Each wall is flat, endless, passes through zero and stands at right angles to its row. A trip goes straight from one point to another. List the walls that it crosses, first one first.

Walls:
(1): [-6 11 38]
(2): [-30 -15 -34]
(3): [-15 -35  21]
(4): [-86  18 -19]
(5): [ 23 -14  31]
Trips:
[-17  49 -71] to [ -9 -22 -52] -> none
[ -9  30 -13] to [-27 -15  -9] -> 3
[ -8  23 -27] to [-26   6  10] -> 1, 3
[-11 -23  11] to [ 56 -14  23] -> 4, 2
[11 -4 29] to [ 47 -41 -11] -> 1
[61 -6 20] to [48 40 31] -> none
[-11  32   7] to [ -5 -19 -13] -> 2, 1, 3

Walls:
(1): [ 25 -22  23 -27]
(2): [  0 -36  59 -25]
(3): [  9   4 -14 -11]
(4): [-14  27   4  -3]
(5): [43 27 27  8]
Trips:
[ -3  45 -13 -31] to [ 76 -57  21  -6] -> 1, 2, 4
[-13 -19 -10  -8] to [-17 -40 -25  -7] -> none
[ -5 -15   7 -10] to [-23  -8 -22  26] -> 1, 2
[  2 -46 -11  17] to [-40  11 -33  -7] -> 1, 2, 3, 4
[-8 20 12 13] to [  9  30  -6 -71] -> 3, 1, 2
[-17 -36 -41  41] to [34 51  4  0] -> 3, 5, 4

Walls:
(1): [-48  14 -17 -35  30  22  26  41]
(2): [ 34  40  25 -11   3  51  13  26]
(3): [ -4  16  -5 -36 -32 -17  33  13]
(4): [-20 -18 -60 -25 -24   2 -36   6]
(5): [ -5  27   2  36 -13  15 -32  14]
(6): [-12   6  18 -20 -25  11  12  -3]
(7): [-28 -41   0  -6  12  12  31 -58]
Trips:
[ -2 -15  36  19 -30   0 -13 -26] to [-40  26 -13  11  -8 -20   0  33] -> 7, 3, 4, 1
[-25 -11  49 -27 -13  37  33   7] to [ 12  33  -9  48 -10  -4  47  24] -> 5, 7, 6
[  3   3   0  76 -18   6 -41 -25] to [ 22 -23   0  38 -39   2   2 -31] -> 7
[17 18 32 22  1 -7 -1 15] to [-10  41  28   6 -28 -61 -31 -13] -> 6, 3, 2
[ 25 -86  -3  24 -10 -35 -15 -10] to [ 60  -3   4 -16  -3 -71  -3  21] -> 7, 3, 4
[ 52  52 -19 -19 -16 -40 -16  -4] to [ 18  29   2  16  -5  47  19 -15] -> 4, 6, 3, 7
[-20  -7  -7  15 -12 -28 -10 -30] to [-39  -9   8  12   8   2  45 -25] -> 5, 6, 4, 3, 1

Walls:
(1): [-37 -24   5  13  30 -25  -2  35  56   8  61]
(2): [-37 -67 -41   3  10 -15  -3   7 -13 -10 -27]
(3): [-30  -3 -21   8  20  -3 -12  35  25 -43 -18]
(4): [100  19 -25  25  23 -27  43  21  -7 -10  45]
(5): [-42 -31 -38 -10 -22  -5   4 -15 -62   5 -26]
(6): [ 19  17  10 -43 -14  21 -16  21  11  15  16]
Trips:
[ 35  -6  30 -10  -4  -8 -18 -28  37 -45 -10] to [-22   9   7  43 -49 -26 -43  22  29 -28  42] -> 1, 4, 6
[ 10 -14  -1   7 -14   9  -7 -18 -17   5  -6] to [ -4  -3  29  -8  19 -55  25  29 -24   4  -9] -> 4, 1, 3
[ 32  -4  -1   5  44 -11  32  14 -34  32  26] to [-37  25 -43  24  -1  -8  47 -17  21  -4 -56] -> 5, 2, 1, 3, 4

Walls:
(1): [  4 -26   5  -9  12  39  45   7  36  26  -5  31   1 -33]
(2): [-19  10 -18  47  22 -29 -13   1   6 -25  18  12  28 -37]
(3): [-52 -67   7  45 -40  -1 -17  15   3  27 -35  20  -9 -28]
(4): [-10 -51 -36  -8 -72 -46 -17  25   1 -12  19  17  -3 -46]
(5): [-23   2  -4 -42  25  -1  29 -22  48  -8 -30  -9  -7  13]
(6): [ 27  17 -28 -13  13 -19 -43   8 -35  -5  -7  13  24 -48]
(7): [-27 -80 -11  12  26  38   7  26 -36   9 -18   4   8 -37]
(8): [-30  -2 -36 -42  49   6   9 -17 -25 -10  38 -74  29  83]
Trips:
[-19 -44  -3  14 -21  41  16   1  23  -4  11 -59 -20  11] to [  0 -17  47  20  42 -66   4  24  21  -1   1 -43  46 -18] -> 2, 1, 4, 6
[-32  20  23  71 -36  -6  12  38  39  32  16 -22 -24  41] to [ 44 -26  -1 -18   9   1 -17   3  18  14  -6 -20  60   5] -> 2, 8, 1, 3, 6, 7, 5
[-34  29 -46 -30 -27  -9   2  29 -17  17 -29 -14 -12 -18] to [-29  -3 -29   4  10  -1  -2  -4 -62  24 -25   3  27   7] -> 5, 2, 4
[ 27  11 -19   7  36  34  38   9  12  19 -12  10  -5  13] to [-25   7  -8   4  46  30 -16  18 -36 -21  31  15  16   0] -> 2, 6, 5, 1
[  3 -43 -55 -13 -28  33 -41  31  15  21  -7   7 -40 -22] to [ 55  25  11 -34  -8   7 -38  -6  24  22 -79 -10 -35  -1] -> 5, 7, 4, 3, 1
[ 26  -7  16 -15 -17 -20  28 -35   2  25  15 -35   5  23] to [ 17 -14 -32  -6 -12 -15  -2  25 -42  13 -26 -44  34 -40] -> 4, 5, 6, 7, 3, 2
